Each row of a before or after table is a point. One or more steps were done to the points. Then noise was added and the rows were shuffled. The steps act on columns, c1 being the first. What was done? A step turns or swaps two columns, mirrors them in a line or flattens them onto one, adds a multiple of one to another, or multiplies or shifts one. Angles are multiples of 10 degrees, from the lower column toward the higher: turns from -170 to 170, lines from 10 to 170 but not 90. Use the fewest steps. Two steps may share a column if one is a turn and the other turns, adds or multiplies; they go together, in the order done. Otherwise the lowest column goes first.
(in the rows, 128 means zero)

Before, 11 rows:
[[150 151]
 [116 159]
 [ 69 157]
 [151  99]
 [107 120]
 [133 121]
 [161 162]
 [123  84]
 [107 159]
 [ 62 143]
 [148  44]]
After (11 x 2):
[[119 130]
 [182 168]
 [ 51 167]
 [166 123]
 [ 97 160]
 [135 149]
 [161 117]
 [ 89 128]
 [133  79]
 [131  97]
 [189 156]]
Steps: turn c1 and c2 by -130 degrees

Before:
[[103 156 183 127 151 103]
 [114 161 144 179 164 131]
 [119 142  89 134 210 104]
 [100 137 141  37 142 151]
 [ 97 110  76  70 115 112]
 [135  57  88 137 153 109]
 [100 132 101 113 117 177]
 [174 150  93 142 153 194]
 [122 161 102 175 112 116]]
After (9 x 6):
[[138  84  91 121 115  96]
 [104  99 125 133 195 153]
 [105 104 111 185  57 119]
 [143 121 105  94 160 164]
 [161 137 100 197 181 155]
 [189  65 158 141 149  96]
 [163 159  75 148  79 125]
 [164 189 116 146 146  82]
 [ 72 129 136 154 137 163]]
Steps: turn c1 and c3 by 60 degrees; turn c2 and c6 by 130 degrees; mirror c4 and c5 in the line at 60 degrees

Before:
[[ 71  93 134  90 107 145  72 163 111  38  96 142]
 [168 194  93 192 138 115 147 179  81 115 158 125]
 [145 185 132 154 202 134 168  92  52 178 124 152]
 [ 72 153 162 110 173 175 154 139 123 122  92 131]
 [ 87 111  93 122  90 112 114 145 138  70 167  91]
 [116 171 127 101 153 191 139  89 134 106 125 148]
 [148 122  78 137  81 108 167 183  97 100 157 139]
 [ 83  88  95  97 121 125  83 175 172  74 137 152]
 [108 157 155 117 125 167 109 122 119 157 113 139]]
After (9 x 12):
[[ 83 173 188 160 130 125  82 125 106  74 140 119]
 [168  66 192  71 157 117 149 122 137 116 142 107]
 [148 137 201 112 124 107 167 131 150 100 191 121]
 [147  82  99  84 164 133 170 149 180 179  61  87]
 [ 88 130 162 136 139 113 114 144 123  71 188 167]
 [116  92 102 145 153 190 137 151 137 104  77  95]
 [107 106 106 131 126 166 110 112 142 159 108 107]
 [ 69 165 151 146  93 141  72 101 163  38 125 125]
 [ 73 108 115 136 131 177 154  95 144 123  48 118]]
Steps: turn c2 and c12 by -160 degrees; turn c3 and c8 by -130 degrees; turn c4 and c9 by -150 degrees; multiply c4 by 0.7; add 0.5 times c6 to c5; turn c5 and c11 by -60 degrees
